Each row of a before or after table is a point. One or more steps were done to the points. Then noise was added and the rows were shuffled. The steps act on columns, c1 being the first. Write out the steps. A step turns or swaps two columns, mirrors them in a line or flattens them onto one, adds a multiple of one to another, or multiplies or shifts one. Angles are multiples of 10 degrees, from the lower column toward the higher: turns from -170 to 170, lines from 10 to 170 but not 90. Use the fewest steps. Two steps may share a column if one is a turn and the other turns, adds or multiplies; they go together, in the order done. Otherwise the lowest column goes first.
In the rows, zero is written as 128.

Before:
[[ 91  92]
 [150 160]
 [120 127]
 [137 109]
 [153 109]
 [ 81 186]
 [140 101]
 [ 88 101]
 [129 108]
 [161 183]
 [143  96]
 [151 125]
 [112 140]]
After, 13 rows:
[[120 125]
 [112 136]
 [152 133]
 [ 82 171]
 [151 168]
 [159 193]
 [129 109]
 [153 117]
 [143 102]
 [136 112]
 [ 87  87]
 [139 106]
 [ 90  84]]
Steps: add 0.3 times c1 to c2

Before:
[[111 132 114 144 128 124]
 [103  91 105  97 137 125]
 [148 111 121 127 114  94]
 [123 147 128 145 149 109]
 [132 100 129 167 158 129]
 [ 92 170 167  67 169 177]
 [ 98 136 129 135 166 117]
 [ 50 158 197 100 112 142]
 [118 153 159 125 192 113]]
After:
[[112 131 114 143 127 132]
 [ 98 138 129 136 164 135]
 [ 49 113 198 100 112 157]
 [132 128 127 168 157 101]
 [123 146 126 144 150 147]
 [117 143 158 124 191 151]
 [103 132 103  97 136  91]
 [148 163 121 126 113 110]
 [ 92  77 166  67 168 171]]
Steps: turn c2 and c6 by 90 degrees

Before:
[[ 95 161 144 114 135 163  97 166 148 139 168 154]
 [139 118 119 132 103 130 144 156 104 108 128  90]
 [ 96 118 128 149  96 163 112 139 151 135 147 143]
 [132 148 105 123 157 150 127 158 149 106 134 122]
 [129 138 152 161  94 162 122  97  99 107 133 107]
 [142 164 139 154 139 156 133 156 113 134 145 149]
 [132 105 168 163 143 138  76 102 143 155 178 148]
 [ 70 137 104 165 110 124  74 142 119 127 117 144]
 [111 142 122 104 155 169 114  96 132 153 145 114]
 [ 72 127 102  91 129 125 141  92 150 108 128 160]]
After:
[[112 143 110 114 154  83 104 100 132 153 145 110]
 [133 147  60 126 157 149 124  96 149 105 134 123]
 [ 97 117 128 112  96 126 149  91 151 136 147 133]
 [ 96 160 176  97 135 152 114  82 148 138 167 144]
 [142 164 161 132 139 145 154  92 113 133 145 153]
 [140 118 102 145 102 153 133 116 104 108 129  93]
 [129 138 201 122  95  87 161 106  98 108 132 108]
 [ 71 139  56  73 109 142 166 127 119 126 117 127]
 [131 106 249  76 143 100 164 127 143 157 178 150]
 [ 71 127  51 142 129  96  91 145 151 108 128 142]]
Steps: add 0.3 times c1 to c12; multiply c3 by 3; swap c4 and c7; turn c6 and c8 by -110 degrees

Before (9 x 20):
[[ 99 129 155 133 133 149  97 164 138 136 131 114 114  84 128 114 128 109
  128 146]
 [ 85 134 170  81 149 135  89 144 137 130 101 153 108 120 142 119  92 109
  112  78]
 [ 53 128 163 123 126 133 114 122 114 110  82 140 151 125 143 124 111 129
   98 123]
 [159 116 118 160  93 137 132  77 154 151 119  86 106 163 110 169  81 180
  174 150]
 [ 78 115 166  55 127 132 114 146 113 113  93 132 130  98 147  95 125 116
  150  99]
 [147 176 158 115  87 142 198  83 132 151  89 116  90 144 150 142  72 190
  136 123]
 [159  96  81 160 157 190 124 134 173 122 143  80 157 114 142 121 143 114
  115 148]
 [123  84 118 154 149 149 124 115 144 101 153 110 138  79 118 100 110  99
  110 128]
 [127 124 122 102  85 152 172  72 169 206 135 110  82 173 106 170  66 139
  178 174]]
After (9 x 20):
[[159  98  81 161 156 189 167 134 154 122 141 112 156 114 142 121 143 114
  117 147]
 [ 99 129 153 135 132 149 121 165 159 135 131 121 116  81 128 115 128 109
  126 149]
 [145 176 157 114  88 142 168  84  70 149  91 121  90 144 152 142  72 190
  137 123]
 [ 52 126 162 121 127 133 109 122 135 109  81 133 151 125 143 124 112 128
   98 123]
 [ 77 116 164  56 127 132 110 145 131 112  91 129 129  98 148  95 126 116
  148  98]
 [ 87 133 169  81 150 136 117 143 167 128 102 138 108 121 144 121  93 108
  111  78]
 [160 115 118 159  93 137 150  79 138 151 117 113 106 162 110 168  79 179
  175 152]
 [124  83 115 153 149 149 141 114 140 100 151 123 139  80 117 103 110 100
  109 127]
 [126 123 122 103  86 150 184  72 112 205 136 123  81 175 106 170  66 140
  178 174]]
Steps: turn c7 and c9 by -60 degrees; multiply c12 by 0.4

Before, 9 rows:
[[109 130  48 181 129  88 109  83 129 126 118 148 149  89 128 133 114 130
  129 101 130 104 129 120 107 119  94 142 106 147 126 115 132 118 133 106
   83 132 144 168 120  97 112 108 123 140 114 127 136 147 148  99 121 144
  148 143 129 142 110 112 136 137 132 123]
 [ 86 188 135  75 146 178 151 156 119 182 141  68 154 188  99 174 104 125
  117 120 138 156 134 107 212 147 150 188 154 132 171 159 117  90 153 113
  106 102 143 112 125 135 148 149  93 148 168 134  91 113 106 173 157 122
  113 127 139  93  92  98 103 107  89  82]
 [111 136 129 161 128  67 123  82 112 143 131 132 153 125 138 109 104 130
  119 155 134 103 105 139 136 139 115 143 111 126 107  87 121 169 158 116
  112 130 130 151 130 128 119 129 141 109 121 115 142 129 165 144 127 134
  166 144 133 169 127 128 119 164 165 123]
 [ 81  66 127  92 178 149 100 106  85 154  82 146  84 158  95 141 106 100
  201 140 158  86 148  99 112  75 181 142 117  99  69 113  88  88 106 126
  192 122 121 103 107 134 148 147 113 108 167 179 186  74  77 170 155 131
   71 168 123 124 106 128  93 131 119 124]
 [ 89 133 108 159 140  93 129  85 127 110 109 178 144 114 139 113 135 140
  147 155 123  93 108 150 141  97  88 147 153 132 127  87 122 171 122 128
  122 143 117 136 137  91 109 140 126 129 129 127  87 118 157 135 111 167
  148 142 103 177 122 135 155 140 124 134]
 [128 145 117  53 143 155 190 163 167 181 145  86 149 189 112 193 120 163
  160 107 151 185 168 138 241 175 160 156 179 115 162 175 103 116 161 135
  110  96 117 116 125 145 147 141  76 143 140 156  98 139 131 186 157 103
  154 122 138 127  95  82 123  99  92 103]
 [108 107 116 174 117  77 104  77 127 133 151 153 138 121 129 135 127 115
  123 132 145  94 136 127 130  89  95 139 133 146 136 110 110 149 129 131
  119 128 147 150 169 106 149 122 158  97 139 101 152 121 123 136 102 169
  130 173  95 145 133 108 130 126 151 151]
 [ 76 124 117 161 129  90 135  72 131 132 131 160 134  96 142 126 113 131
  139 108 131 100 120 131 127 129  86 140 119 137 142 110 112 137 135  98
  102 134 136 160 128 114 106 146 120 107 114  70 149 112 150 154 159 144
  105 177 113 160 159 125 154 134 132 125]
 [132 170 155  80 132 161 182 179 150 162 127  43 134 136 142 176 108 140
  120 121 157 167 139 104 218 156 172 162 198 143 141 140 106  75 175  96
  125 106 115 126 121 137 149 120 107 132 164 123  96 120 119 124 151  86
  111 153 127 100 101  99 135 121 102 122]]
After, 9 rows:
[[ 89 133 107 159 141  92 129  85 148 111 109 179 144 121 139 112 134 123
  127 156 123  94 109 151 141  97  89 165 153 132 127 171 122 171 140 128
  123 145 116 158 136  90 109 140 127 130 129 127  88 118 137 134 110 167
  150 142 103 178 120 135 155 141 123 133]
 [108 131  48 181 128  88 108  83 129 125 118 146 148 155 129 133 114 133
  132 101 130 104 128 121 107 118  93 157 106 146 127 158 133 117 130 104
   83 132 143 147 121  98 113 110 123 139 114 126 136 146 167  99 122 145
  148 144 127 141 112 113 136 137 133 122]
 [108 107 116 173 117  77 103  76 122 133 151 153 138 125 129 134 126 129
  127 132 145  96 136 127 130  88  96 150 133 145 136 147 109 151 116 130
  120 128 147 123 171 106 148 122 158  96 137 102 152 121 150 137 103 169
  130 173  96 147 133 109 128 125 151 150]
 [ 87 188 135  75 146 177 151 156 117 182 142  68 155  93  99 174 105 152
  119 120 137 156 134 107 212 148 149 248 153 131 172  72 115  91 125 112
  106 102 142 106 127 134 147 148  93 149 169 134  92 113 113 174 157 120
  113 128 139  93  92  98 102 107  90  82]
 [132 170 156  81 133 162 183 181 120 163 126  44 134 127 141 177 110 175
  151 121 157 167 137 106 218 156 171 196 198 144 140 113 106  75 141  96
  124 106 116 119 121 137 148 121 108 131 164 123  96 121 127 123 151  85
  110 154 129 101 101  98 136 122 103 122]
 [112 136 130 161 129  65 122  82 118 144 129 133 153 110 139 108 103 159
  112 155 134 103 105 139 135 138 115 158 110 126 108 166 122 168 131 115
  111 129 129 166 131 127 119 128 141 110 121 114 141 132 152 144 127 136
  166 144 133 168 127 128 120 165 166 124]
 [ 79  66 127  93 179 149  99 107 202 153  82 145  84  94  96 140 106 106
   85 141 158  83 149 100 111  75 181 156 116  98  69 126  87  89  99 126
  193 121 122  76 106 134 147 147 113 108 168 179 187  74 103 170 156 132
   70 168 122 123 107 129  91 132 120 124]
 [128 146 116  54 143 154 189 163 158 181 144  87 149  98 111 193 119 161
  166 106 151 186 169 137 240 175 160 184 179 116 163  56 104 118 164 135
  110  95 116 132 125 145 148 140  76 144 140 157  99 139 116 185 157 103
  155 121 137 124  95  82 123 100  93 102]
 [ 76 124 116 162 128  91 136  72 139 132 131 160 134 147 140 126 112 135
  131 108 132 100 119 132 127 129  87 151 120 138 142 159 112 136 131  98
  101 136 137 149 128 113 107 146 121 106 113  70 148 114 161 155 159 145
  106 177 114 160 160 125 155 134 132 124]]
Steps: swap c9 and c19; turn c14 and c32 by -150 degrees; swap c18 and c35; multiply c28 by 2; swap c40 and c51
